Each row is a point. The window is the flat piece filled in between its corners: a triangle in 3 columns, a solid with four corners in 4, and so on. A path goes straight from each point to the next, and from the last back to the first. List the points from which the path goes on through the window.
In the rows, zero is written as 128.

Window, 4 rows:
[[155 199 145 130]
 [112 103 113 120]
 [151  72 103 144]
 [163 153 189 144]]
Path:
(1): [165 129 155 189]
(2): [106  95 114  52]
(3): [169  85 122 130]
(4): [121 128 141 168]
(5): [165 135  88 198]
(6): [114  36 137  69]
(7): [221 183 147 123]
(8): [ 83 153 197 167]
(9): [107 167 115 147]
(10): [175 124 127  93]
(11): [186  72 166 104]
(12): [141 100 100 152]
Through the window after points: 1, 3, 5, 11

Window (6 x 6):
[[114 150  95 141 114 126]
 [181  76 127 158 151  98]
 [138  21  83 103 146 145]
 [106 160 162 148 178 103]
 [ 53 167 133 146  82  83]
 [ 69 160 168 162 110 147]]
Path:
(1): [ 73 157 109 197 125 104]
(2): [ 79 143 153 124  96 110]
(3): [192  76 148 115 156 108]
(4): [ 92  95  54 184 133 105]
(5): [116  75  53 203  97 117]
(6): [119 112 147 118 124 112]
(7): [111 198 152 132  70 109]
(8): [ 32 125 118 156 115  75]
Through the window after points: 1, 7

Window (9 x 9):
[[111 129 196 156 195 123 189 119 135]
 [135 160 204  57 164 162  79 138 161]
 [134 132 135 140 104  85 154 127 146]
 [ 76 155 199 103 193  89 100 214 162]
 [101 129  94  54  80 144 110  61  90]
 [152 123 153 146 162 171 144 164  72]
 [151  88 159 122 121  63 105 145  47]
 [116  79  52  68 115 122 112  54 156]
 [131 216 137  74 197  69 168 102 187]]
Path:
(1): [103  38 195  36 115 110 157 110 134]
(2): [134  82 155  69 138  43 206 160  89]
(3): [138 145 147 118 144  95  99 117 106]
(4): [136 142  96 111 172  97  96  42 161]
(5): [123 118 134  97 120 122 166 114 121]
(6): [135 119 146 100 119  94 165 126 137]
(7): [110 131 103 149 137 118 104  92 144]
(8): [130 177  80 103 155 110 124  88 150]
Through the window after points: 2, 6, 8

Window (12 x 12):
[[164 155  77 142  85  61 153  54 175 146  93 108]
 [176  58 104 116 107 197  56  90 220 188 123 123]
 [124 115 149 118  80 121 185  98 248 124  43  89]
 [150 124 140  42 110 135 122 186 116  98 179 162]
 [126 133 101  85  97  87 169  81 135 169  31 161]
 [144 179  86 111 142 109 135  69 162  84  61 176]
 [110 197 113  58 129 197 114 184  79 133 174  93]
 [167  94 115 157  81 157 168  89 140  75  52 125]
 [ 59 127 118 106 119 131  84 199 115 136 145 138]
 [132 163 168 107 163 108 116 202 114 170 114 118]
 [127 151 139 111  88 184 117 239 156 174 162 172]
 [123 108 117 103 158 196 156 151 143 148 208 142]]
Path:
(1): [130 130 157 102 111 138 135 140 159 148 138 163]
(2): [130 120 185 101  74 203  93  83 139 117 112 136]
(3): [135 139  82 108 156 110 150 217 155 170 120 145]
(4): [146 165  81  81 146 170 113 223 176 155 106 117]
(5): [106 105 172 122  71 132 111  84 129 156 173 180]
(6): [139 135 143  85  86 155 121 108 134 146  90 153]
(7): [153 104  36 153 176  86 139 131 222 147 112 113]
(8): [134 123  92 108 138 125 130 160 125 121 113 113]
Through the window after points: 6
